Every row gives one point. The last column is the point's height on a tilted bowl or saddle (a function of degree 2), plus a little noise. Count its main directions that bend up, bend down and stay straight.
In the rows, 128 means zero.

Points (18 x 4)
[[151 148 119 112]
 [132 102  98 110]
 [136 157 122 109]
 [158 146 121 111]
 [131  99 112 112]
 [102  83 129  93]
 [180 154 138  95]
 [ 79 145 166  90]
 [147 136 105 114]
 [113 137 164 108]
 [116 172 153  98]
 [ 93 174 147  89]
 [124  61 121  88]
 [159 144 147 108]
 [ 70 140 142  85]
 [155 123 126 116]
 [150 132  90 111]
 [140 115 124 117]]
Directions: 0 up, 3 down, 0 straight

Points (23 x 5)
[[139 116 186 175 177]
 [101  94 171 127 160]
 [134 119 127  89 145]
 [160 154 141 109 158]
 [129 162 100 102 143]
 [119 168 101  88 147]
 [ 96 119 140 104 144]
 [125 108 167 119 156]
 [139 108 112 157 144]
 [126 129 111 118 136]
 [102 155 147 166 159]
 [125  82 114 137 143]
 [155 178 147 128 166]
 [ 81  99 155 135 154]
 [151 128 141 127 147]
 [ 93 120 100 124 136]
 [ 71 150 102 173 163]
 [147 130 152 134 151]
 [110  88 129  98 144]
 [165 137 144 180 165]
 [ 95 160 138  94 152]
 [141 105 119 105 142]
 [175 129 166 134 170]]
Directions: 4 up, 0 down, 0 straight

Points (44 x 7)
[[ 93 139 159 109 111 118 149]
 [133 112 149 146 102 110 146]
 [102 130 134 130 100 103 147]
 [130 140  76 156  53 175 181]
 [149 149 137  72 117  95 155]
 [138 173 124 112 118 123 148]
 [142  86  90 112 150 115 151]
 [141 148 136 124 104 114 144]
 [134  67 111 170 109 121 159]
 [120  95 157 109 135 118 143]
 [164  86 135 127 134 158 150]
 [ 82 143 185  94 119 141 162]
 [137 133 103 184 142 130 156]
 [ 97 142 148  95 115 136 148]
 [128 134 127 126 126 109 140]
 [127 104 134 147  50 134 165]
 [204  89  95 115 128  95 170]
 [143  76 154 152 104 127 153]
 [137 113 136 120  59 140 157]
 [129 114 112 112 114 114 141]
 [152 137  95 150 107 134 149]
 [184  92  90 122 115 113 158]
 [125 155 147  61 151  97 161]
 [125 129 132 149 117 102 144]
 [156 126 119 120 130 144 141]
 [103 123 182 110 142 144 150]
 [157 129 139 173 170 115 156]
 [118 174 153 174 189  99 174]
 [122 133  99 137 116 103 146]
 [181 123 101 121 136 150 151]
 [147 136 168 168 147 110 155]
 [129 137 108 118 125 100 143]
 [138 132 143 151 117 102 146]
 [163 180 142 115  95 155 160]
 [158 108 110 177 183 121 163]
 [115 151 134 121 141 132 142]
 [143 138 134 144 124 147 143]
 [164  83 146 119 150 119 151]
 [145 118  94 140 134 134 144]
 [100 160 178  92 119 124 159]
 [106 141 112  55  96 141 162]
 [ 65 141 173 139 102 132 163]
 [116 117 114 113 126 175 147]
 [128 140 151 141  90 136 148]]
Directions: 6 up, 0 down, 0 straight

Points (68 x 9)
[[128 137 132 147 117 118 149 120 141]
 [133 122 102 120 165 128 145 102 153]
 [ 80 124 131 130 101 146 174  75 132]
 [ 49  70 157 121 137 132 105  98 113]
 [118  98 105 116 109 154 142 147 102]
 [166 169 134 153 148 117 127 133 112]
 [120 150  79 131  60 154 144 135  84]
 [134 144 154  88 118  87 169 141 131]
 [119 138  71  94 141 167 110 164  87]
 [174  86 100 121 158 170 154 116 139]
 [120 138 138 108 116  96 128 113 135]
 [169 138 135  82 122 130 139  97 123]
 [119 111 138 110 128 132 104 136 126]
 [188 146 148 170 108 156 121 163  75]
 [ 81 105 110 109 157  76 119 120 136]
 [159  96 121 166 137 131  94 124  99]
 [121 118 127 141 122 105 124 138 128]
 [163  45 120 112 145 159 114 128  91]
 [114 138 187  92 176 115 111 127 131]
 [122 120 118 135 135 143 159 103 148]
 [141 146 152 120 200 174 123 111 139]
 [ 76  92 125 182 148 124 132 114 113]
 [109  56 114 123 123 135 153 115 107]
 [121 138 112 179 128 107 130 140 111]
 [152 128 129 117 124 108 119 135 121]
 [160 137 106  77 205 133 145 128 141]
 [133 144 125  96  95 112 152 140 121]
 [124 158 106 105 100  83 171 189  75]
 [146 145 116 120 176 121 123 101 140]
 [140 172 161 123  68 154  86 111  92]
 [111 155 155 121 166 158 108 106 136]
 [ 73 185 157 109 121 112 101 152 108]
 [159 126 127 127 130 159 173 127 140]
 [185 149 133 133 121 139 127 103 121]
 [ 95 119 152 137 113 133 101 121 126]
 [135 118 133 128  95 119 122 155 105]
 [175  86 118 149  89 133 131 145  86]
 [109 147 154 161 148 128 132  95 138]
 [102 146 138 139 179 128 141 132 152]
 [ 97 116 135 157 166 114 165 177 130]
 [132  99 156 109 171 126 150 114 157]
 [144 152 118 142 115 115 104 149 100]
 [148 138 111 157 150 137  90 157 107]
 [117  89 142 142  68 106  95 136  74]
 [125 128 135 109 158 132 116 132 142]
 [121 114 135 120 156 113  99 142 132]
 [130  78 112  87 157 127 165 129 138]
 [131 135 157 149 140  81  88 128  94]
 [106  95 126 129 119 189 163 174  51]
 [124  75 137 135 162 132 112 159 122]
 [136 183 134 119 136  79 119 132  93]
 [168 122 154  88 101  94 172 176  89]
 [105 153 102 108 147 144 141 104 135]
 [149  94 163 150 127 151 122 144 107]
 [129 143 139 100 161 151 113 103 136]
 [148  87 136 120 128 134 175 135 137]
 [180 127 111  98 171  70 100 126  73]
 [103 158 108 133  77 142 109 161  83]
 [ 84 159  97 148 115 180 120 153  80]
 [134 128 171 168 131  87 135 194  81]
 [105 127  71 100 122 114 156 122 115]
 [175 160 115 115 115 120 120 105 109]
 [150  93 127 113  95 136 141 154 100]
 [ 99 132 118 119 104 177 137  96 120]
 [116 143 131  99 100 128 136  97 136]
 [ 83 122 168 121  75  79 145 125 135]
 [149  93 134 108  94 143 165 141 111]
 [112 148  93 132 121 135 157 130 126]]
Directions: 0 up, 5 down, 3 straight

Points (64 x 9)
[[105 152  71 132 144 132 111 120 145]
 [122 144 148 160 130 167 145  86 107]
 [143 150  78 165 147 154 110 116 157]
 [145 154 152 133 157 205 179 136 104]
 [121 101 113 123  77 182 101  98 142]
 [139 104 136  94 130 112  82 123  70]
 [171 163 134 107 132 125 152 164 185]
 [112 124 121 208 125 131 176 143 127]
 [116 122 130 150 130 116 135 149 136]
 [114 118 177 134 106 112 147 151 120]
 [170 128 122  95 201 104 166 176 157]
 [124 150 134 108 131 132 176  97 151]
 [127 116 103 165 109 120 105  86 128]
 [100 177 156 135  89 157 121 133 143]
 [126 117 116 123  99 148 122 149 133]
 [137 117 151 143 135 170 156 177 137]
 [148 136 118 101 127 166 115 152 125]
 [166 116 114 150 152 131 152 147 112]
 [133 150 112 122 121 104 158  83 146]
 [143 125  95 104 124 123 140 154 111]
 [ 83 112 190 114 148 140 124 119 112]
 [102 196 146 143 139 147 122 155 171]
 [150 132 142 172 117  95 133 145 154]
 [102  92 118 133 142  97 131 135  81]
 [183 121 164 163 103 149 142 112 108]
 [179 136 141 138 110 137 132 123 133]
 [ 82 171 148 127 149 171 137 167 176]
 [159 129 127 154 125 164 151 124 122]
 [133 141 149 137 196 100 138 125 155]
 [113 139 131 104 133 158 153  83 153]
 [106 174 140 124 101 143 117 122 146]
 [131  87 165 131  70 150 157 123 108]
 [120  74 120 170  92 134 126 141 147]
 [ 70 106 179 100 112 148 133 168 131]
 [110 153 116 105 124  54 113 138 139]
 [151 148 158 148 137 110 127 170 190]
 [ 85 133 142 165 116 103 118 138 161]
 [144 110 151 130 167  84 171  94 105]
 [117 154 144 166  97 142 131 158 173]
 [102  88 131 123 198  91 115 147  70]
 [134 151 115 133 166  74  80 149 167]
 [146 116 133 106 122  94 135 141 129]
 [149  96 147  81  56 103 131 117 113]
 [137 139 116 108 138 212 100  94 131]
 [118 164 140 154 118  74 148 142 133]
 [158 164  99 114 128 119 159 177 163]
 [145 101 116 147 106 122 119 176 136]
 [141 181 168 157 110 105 128 143 122]
 [132 118 143  98 148 139 153 126 121]
 [140 104 143 138 123 101 141 139 117]
 [186 131 104 111 126 127 108 123 120]
 [139 135  87 150 126 157  95 108 140]
 [109 129 139 146  90 134  76  84 101]
 [127 105 139 119 109 157 125 131 116]
 [142 127 145 117 171 142 154 173 133]
 [132 155 127  92 134 153 136 112 161]
 [143 100  99 157  71 186 131  83 174]
 [ 72 190 184 171 117 137 131 148 127]
 [113 141 124 116 125 104 146 117 137]
 [135 135 143 137 144 144 160 117 110]
 [131 115 148 147 116 100  88 153 145]
 [173 157 133 125 122  91 145 147 172]
 [111 160 104 120 123 133 125 128 159]
 [174 102 118 148 142 128 127  90  98]]
Directions: 2 up, 2 down, 4 straight

Points (75 x 9)
[[154 130 141 184 122  77  89 122 120]
 [ 94 104 163  95 144 115  93 103 115]
 [132 107  84 154  92 128 143 187  78]
 [105 104 144 165  94 100  96  87  87]
 [184 158  75 152 123 122  80 121 128]
 [127 125 118 153 133  99  96 100 121]
 [167 166 111 122 133 167 159 149 103]
 [135 125 188 128 157 110  98 114 121]
 [117 104 112 141 132 131 150 120 107]
 [148 143 122  79 132 120 123 110 127]
 [152 126 135 135 147 160 136 128 117]
 [138 111 174 111 162 141 122 131 128]
 [130 140 135 144 107 153 152 103 120]
 [150 141  95  72 131 176 146  77  98]
 [123 113 100 118  85  97 164 150  89]
 [146 136 184 166 103 130 141 125  92]
 [109 152 142 159 126 134 123 131 119]
 [117  90 143 121 129 119 149 140 115]
 [138 104 111 158 134 110 138  97 111]
 [143 136 144  96 165 175 112 127 112]
 [112 171  95 114 124 132 137 179 101]
 [140 126 156 147 145 165 123 163 114]
 [ 65  83 182 117  54 141 131 190  60]
 [137 132 105 169 115 154 106  82 105]
 [124  66  97 120 140 194 153 114  72]
 [122 139 108 101 120 110  68 156 113]
 [136 183 117  75 168 142 131 147  95]
 [134 117 117 136 135 112 108 143 135]
 [143 130  65 125 127 112  90 102 113]
 [139  62 148 132 143 181 117 125 126]
 [138 139 130 151 135 117 103 166 125]
 [ 98 110 202 152 134 183 150 116  88]
 [111 122  88  92 104 155 170  94  92]
 [140 125 113 161  90 135 131 108 112]
 [126 149  70 118 140 110 110 158 106]
 [123 134 154 116 169 133 115  80 108]
 [122 190 116 142  67 122 172 108 160]
 [151 156 135 201  90 120  93 153  71]
 [131 115 138 148 156  88 130 109 117]
 [173 120  91 122 100 122 161 105 144]
 [124 159 144  75 158 127 133 142 106]
 [151  96 133  86 103  88 129 134 131]
 [180 143 151 132 118 126 117 123 148]
 [ 85 108 142 144 132 136 192 144  75]
 [136 126 133 130 117 112 124 137 130]
 [141 137 138 126 151 117 130 127 130]
 [148 153 161 162 135 110 100 127 118]
 [102 107 138 150  73  86 141 128  79]
 [117 103 113 153 156  94 127 125 115]
 [144 123  93 103 139 108 145 135 120]
 [141 144 137 120 116 132 117 143 127]
 [ 93 117  91 135  75  91 125 108  88]
 [133 168 144 177 172 161 135 117  86]
 [114 127 118 154  92 124  74  95 108]
 [126  95 123 111 113 175 161  85  86]
 [112 119 106  90  88 159  72 110  95]
 [158 168  96 117 127 126 153 135 133]
 [168 118 148 155 112  62 124 130 155]
 [117 154 116 117 122 125 132 142 124]
 [136 114 175 151 136 125 118  95 111]
 [180 112 110  98 152 122 146 144 144]
 [120 111 111 122 131 134 141 140 116]
 [122 123 131 123 123 137 149 120 117]
 [169 153 103 122 143 137  96  94 134]
 [152 101 121  96 153 103  98 114 143]
 [167 120  61 172 119 120 118 145 107]
 [128 147 114 156 140 117 163 171  93]
 [176 129  94  82 112 122 101 156 120]
 [ 97 138 156 132 143 180  83 146 147]
 [ 97 134 136 135 132 111 152 104 108]
 [120 126 141 118  98 177  90 185 101]
 [176  76 140 128 123  99 114 134 181]
 [148 118  87 112  90 119 157 114 118]
 [110 163 156 151 132  78 131 112 104]
 [131 142 144  83 151  89 165 159  97]]
Directions: 2 up, 6 down, 0 straight

Points (68 x 9)
[[169 152 104 126 134  84 120  98 137]
 [148 131 156 117 126 162 118 155 110]
 [138 114 131 145 125 154 109  71 107]
 [142 151 168 117 119  97 164  97 109]
 [157 157 117 159 135 128  67  91 102]
 [154 129 173 126 158  90 148 143 151]
 [135 155 181 133 124 105 122  67 105]
 [128 168 108 129 150 134 158 121 120]
 [159 123 146 130 158 113 189 111 133]
 [161 126 134  92 132 150 107 171  96]
 [ 80  95 103 172 113  68 117 121 150]
 [ 78 143  69 129 107 106 126 135 153]
 [133  67 115  87 111  62 106 139  98]
 [108 107 115 111 103  87 122 141 125]
 [122 173 116 147 103 112 172 114 121]
 [111 123 149 101 106 123 123 120 116]
 [132 125 152 132 140 101  92 139 114]
 [154 136 145 140  98 121 119 155 109]
 [157 144 118  87 140 144 117 140 100]
 [139  74 165 156 115 159 143 146 129]
 [144 164  99 148 110 183 101 130  73]
 [158 124 124  24 117 107 140 142  50]
 [155 134 117 126 100 134 147 155 110]
 [ 95 168 120 141 129 174  93 121 119]
 [113 126  74  96  99 160 157  91  74]
 [148 119 116 142 145 162 138 195 119]
 [115  79 144 125 124 184 109 166 126]
 [ 90 107 137 139 129 120 172 111 117]
 [148 139 116  68 129 136 138 111  93]
 [147  88 181  98 107 117 156 157 139]
 [ 60 156 128 137 108 133 137 194 175]
 [111 120  95 155 102 139 136 174 147]
 [132 106 145 148  93 121 159 123 125]
 [126 101 127  96 100 120 115 142 111]
 [129 160  92 163 118 165 120 101 101]
 [127 138 110 137 139  72 140 160 165]
 [151 124 153 124 137 188 121 137 108]
 [ 95 115 153 123 167 155  95 149 110]
 [194 160  75 115 121 141 153 135  43]
 [111 114  95 154  95 182 158 107 107]
 [143 123 109 112 170 158 121 129 108]
 [154 144 155 101 158 149 118 121 123]
 [ 98 130 156 124 127 157 110 124 121]
 [122 141 121  92 101  77 139 140 112]
 [137 140 143 150 167 147 107 137  99]
 [136  79 119 123 145 141  91 116 103]
 [131 107  99 104 108 116  90 138 101]
 [126 139 136 141 163 123 117 141 123]
 [101 119 119 157 129 147 120  95 114]
 [128 138 142 103 105  88 109  79 114]
 [130 129 134  64 183 118 122 181 130]
 [142 156 117 134 164  97 113 158 135]
 [113 104 128 128 148  97 123 126 129]
 [ 77 130  76 132 148 177 147 152 137]
 [140 181  82 135 107 132 176 110  88]
 [139 107  98 122 173 166 104 156  88]
 [126 133 112 149  99 117 148  63 109]
 [111 134  90 133 127 127 122 119 127]
 [102 124  80 133 149 151  93 122 109]
 [111 125 134 128 167 116 128  83 117]
 [135 146  90 125 144 175 136 156  97]
 [158 151 120 111  75 151 108  77  90]
 [161 108 114 127 137 125 136 100 116]
 [178 117 140 139 110 143 167 146 116]
 [123  78 110  57 141 140 142 131  95]
 [114 132 128 140 169 106  74 114 107]
 [125 122 155 114  82 128 145 101 103]
 [133 159  92 142 154 122 141 108 122]]
Directions: 3 up, 4 down, 1 straight

Points (68 x 9)
[[183 138 143 136 161 136 159 121 113]
 [ 95 170 152 158  76 134 142 140 106]
 [ 95 112 169  87 108 111 117  92  96]
 [ 97 116 131 148 125 157 107 151 102]
 [124 170 120 142 124 101  82 139 108]
 [ 66 139 105 167 145  84 152 127  79]
 [101 120 124 127 108  72 124  57  83]
 [110 115 115 126 125 155 112 110 109]
 [166 125 121 116 130 123 156 128 123]
 [130 105 110 150 160 124 107 105 108]
 [128  99 182  88 122 161  92 127  89]
 [127  99 104  86 157  93 179 134  98]
 [123 125 130 143 120 153 110 169 112]
 [107 145 130  85 141 128 119 144 112]
 [ 96 106 167 164 150 130 132 168  90]
 [150 188 103 159 162 132 118 141 104]
 [ 92 124 125 148  95 127 132 125 109]
 [177 129 123 140 153 119 135 118 122]
 [123  88 112 140 145 147 124  88  99]
 [122 171  80 153 106 125 175 135 113]
 [139 108 119 126 150 184 140 123 106]
 [138 123 121 117 154  82 135 128 120]
 [116 160 157 104 171 164 178 126  94]
 [139 130 149 105 174 114 121 123 115]
 [101 146 171  87 121 124 158 148 104]
 [148 124 108 151 156 118  90 187 106]
 [ 99 138  84 108 106 129 148 159 118]
 [127 193 107 108 173 136 135 141 100]
 [103 131 113 155 181 139 133 122  95]
 [100 133 185 139 113 113 121 152 100]
 [130 105  94  91 145 109 108 120 116]
 [124 106 108 129 186 124 110 116 105]
 [175 115 155 146 110  79 133  95 114]
 [ 86 127 144 170 127 130 115 213  77]
 [124  94 116 154 125 149 118 122 109]
 [147 131  86 146 140 126 115  78 102]
 [141 105 107 108 132 113 111 141 125]
 [148 149 105 150 121 132  95 139 117]
 [ 86 141 154 139 118 126 137 170 107]
 [169 118 140 122 120 126 132 133 126]
 [116 137 158 144 131 120 114 123 113]
 [157 119 153 117 133 148 124 159 115]
 [153 164 114 166 132 159 197 144 108]
 [107 146 178 175 150  95 147 150  91]
 [119 148 124 136 123  93 138 139 120]
 [158 106 171 144 175 136 100 134 109]
 [128  87 120 168 167  95 127 102  96]
 [104 141 142 131 139  87 103 170 105]
 [ 83 168 143 139 193 155 112 159  78]
 [198 101 138 141 125 116 124 125 124]
 [138 134 138  87 158 130 196 162  97]
 [134  92 151 134 133 120 128 168 112]
 [112 110  98 130  75  97 131  98 102]
 [108 117 152 160 167 122 118 156 100]
 [121 126 126  91 160 130 163 111 106]
 [172 119 133 171 117  84 153 114 109]
 [123 191 129  99 181  89 128 121  89]
 [143 133 169 139 143 162 149 125 109]
 [148 157 139 129 195 119 134 175  99]
 [126 118 120 150 108 115 117 110 116]
 [ 95 166  88 147 139 148 115 109  98]
 [ 69 146 114 123 155 119 123 114  94]
 [157 148 137 111 110 172 149 140 113]
 [170 127 113 142 146 151 108 121 119]
 [ 94 104  68 169  94 140 116  90  72]
 [121 120 143  66 125 136 134 119 107]
 [166 109 140 194  69 114 139 110  88]
 [129 155 168 159 135  43  87 113  86]]
Directions: 0 up, 7 down, 1 straight

Points (62 x 9)
[[ 70  85 116 101 130 134 114 130 165]
 [135 142  88 152 177 135 108 136 160]
 [ 92 131 128 125 183 108 105 153 168]
 [ 76 117 108  79 149 171  97 174 153]
 [ 92 114 139 174 104 117 105 140 167]
 [126 118 124 175 184 110 162 128 158]
 [128 138  91  94 164 129 138 165 151]
 [155 139 122 148 125 120 157 143 141]
 [161 102 106  99 158 152 137 173 149]
 [ 96 125 156 156 117 162 105 132 153]
 [124 167 146 127 114 158 110 159 133]
 [152 126 119 137 135 139 149 135 137]
 [156 134 150 140  55 121 132 134 141]
 [123 163 206 118 120 163 137  73 150]
 [137 190 135 114 109 139 129 121 124]
 [121 114 117 114 140  72 130 105 154]
 [142 161  94 106 182 140 129 122 154]
 [147 142 138  65 145 110  84 120 145]
 [135 167 131 135 157 140 114 113 140]
 [125 119 114 138 152  99 137 142 153]
 [105 114 154 158  96 120 109 157 160]
 [155 142 150 142 113 112 148 123 137]
 [130 113 108  92 143 110 148 128 146]
 [124  85 121 139 175  95 105 139 173]
 [165 112 159 150 151 144 112 116 155]
 [148  90  98 108 116 137 152  93 152]
 [123 126 135 141 140 164 106 119 143]
 [115 151 122  93 103 152 143 121 124]
 [116 117 163 112  98 124 134 128 135]
 [148  90  91 121 139  93  78  99 177]
 [166 121 122 140  93 114 134 107 140]
 [ 99  70 165 102 135 144 114 122 162]
 [106 159 156 128 122 146 153  80 130]
 [133 101 135  92 133 138 188  89 146]
 [130 147  99 165 108  31 139 112 185]
 [112 153 142 110 108 121 159 127 129]
 [145 115 163 138 125 125  90  92 153]
 [ 99 145 147 140 191 135 125 148 161]
 [147 113 140 167 124 122  93 165 162]
 [193 100 184 143  96  87 110 105 167]
 [162 143 109 121 121 114 106 118 144]
 [136 103 109 120 169  87 121 169 167]
 [ 93 163 140 137  98 117 162 133 137]
 [175 142 111 159 139 152 169 209 153]
 [104 164 143 127 119 182 132 163 131]
 [134  81 143 149 127 151 116 166 151]
 [147 109 135  91 128 151 155 117 138]
 [124 119  89 152 123 143  80 163 160]
 [115 137 113 141 127 101 176  77 138]
 [144 113 126 141 153 105  98 155 161]
 [125 141 147 129 135 110 126 127 141]
 [ 91  92 145 158 130 133 112 123 163]
 [117 104 114 111 129 119 154  86 145]
 [157 163 167 112 141  99  54 123 170]
 [151 128 151 143 134 126 127 102 142]
 [173 132 124 148 136 181 127 116 139]
 [168 149 179 125 151 145 135 114 151]
 [137  79 122 181 143 136 126 127 162]
 [ 63  98 119 166 101 151 111 123 178]
 [158  70 112 107 138 183 124 128 161]
 [123 128 122  84  73 171 136 111 127]
 [114 115 174 171  99 133 178 164 148]]
Directions: 5 up, 0 down, 3 straight

Points (70 x 9)
[[119 123 137 150  77  76 126  85 168]
 [151 136 132 115 105 129 113 180 151]
 [159 126  89 137 135 124  79 133 157]
 [102 146 110 117 154 144 135  95 134]
 [145 133 174 126 120 118 118 113 140]
 [ 84 184 115 104 159  98  96 174 142]
 [101 130 197 122 116 114 125 103 154]
 [118 115  89 118 143 143 120 122 132]
 [100 119 154  72 121  76 128 135 141]
 [134 133 126 139 108  67 130 136 142]
 [135  92 192 106 146 115 127  87 158]
 [134 169  93 147 117  91 137 121 150]
 [149 118 166 126 125 162 111 108 148]
 [129 138 158 150 114 107 123 109 140]
 [108 173 146  76 134 147 142 100 156]
 [115 115  92 132  96 112 158 132 136]
 [141 109 124 114 127 119 125  77 138]
 [139  61 112 102 111 155 162 103 121]
 [101 151 112 108 137  85 118  97 143]
 [138 163 157 116 103 101 122 113 142]
 [153  92 143 121 159 145 118 150 144]
 [162 133 142 138 117 114 163 128 138]
 [105 144  49 162 125 140  93 154 180]
 [ 95 128 151 140 167 133 153 137 132]
 [115 138 147 135 132 143 139 123 127]
 [157 111 181 142 116 108  91 122 157]
 [101 165 101  92 107 104 137 162 163]
 [144 134 150 126  88 148 122 131 147]
 [128 126 109 130 111 160 114  94 130]
 [ 93 145 158 103 167 136  80  86 158]
 [102 129  91 154 177 110 123 122 146]
 [113 151 114  97 111 139 150 107 139]
 [124 165  86 128 123 144 132 142 145]
 [112 131 156 134 131 171 134 128 132]
 [152 140 160 165 118 162 143 131 142]
 [172  72  74 136  92 160  93 148 177]
 [142 131 161 146 160 112 152 137 133]
 [ 94 120 133 191 109 186 146 124 124]
 [ 93 145 136 158 133  74 126 129 141]
 [137 118 127 155  95 132 147 100 126]
 [ 85 143 162 130  94 152  87 125 172]
 [163 122 176 127 202  84 122 135 139]
 [141 125 120  83 140  98 183 189 182]
 [159 143 167 122 143 155 148 147 143]
 [188  92 126 123 107 101 122 119 165]
 [152 130  90 141 117 166 134 153 134]
 [ 86  85 136 131 101 155 101  85 145]
 [178 145 183 156 140 125 154 152 156]
 [ 96 153 152 124 101 152  89 149 163]
 [136 112 176 148 123 169 131  94 146]
 [144 158 160 142 138  91 126 125 129]
 [133 142 144 140 166  97 146 102 136]
 [107 135  74  74 128 106 120 130 169]
 [115 117 169 107  96 120  94 114 154]
 [110 139 113 122  58 120  84 167 192]
 [176 111 103 148 133  97 128 145 150]
 [112 148  94 116 127 153 140 161 144]
 [149 182 148 101 164 155 127 122 149]
 [ 98 172 107 155 114 159 114 124 153]
 [120 149 154 164 121 101 127 145 138]
 [113 124  79 158 134 106 147 130 139]
 [131 107 147 170 108 106 126 137 143]
 [125 110 149  99 142 116 113  99 135]
 [106 143 123 130 125 103 109 125 131]
 [145  78  61  71 130 143 164 199 231]
 [153  82 120 157 106 135 157 128 126]
 [103  98 108 118 123 181 168 113  99]
 [104  72 124  94 115 110 123  96 145]
 [155  94 118 131 120 135  74 103 161]
 [133 147 131  87  93 135 175 101 151]]
Directions: 7 up, 1 down, 0 straight
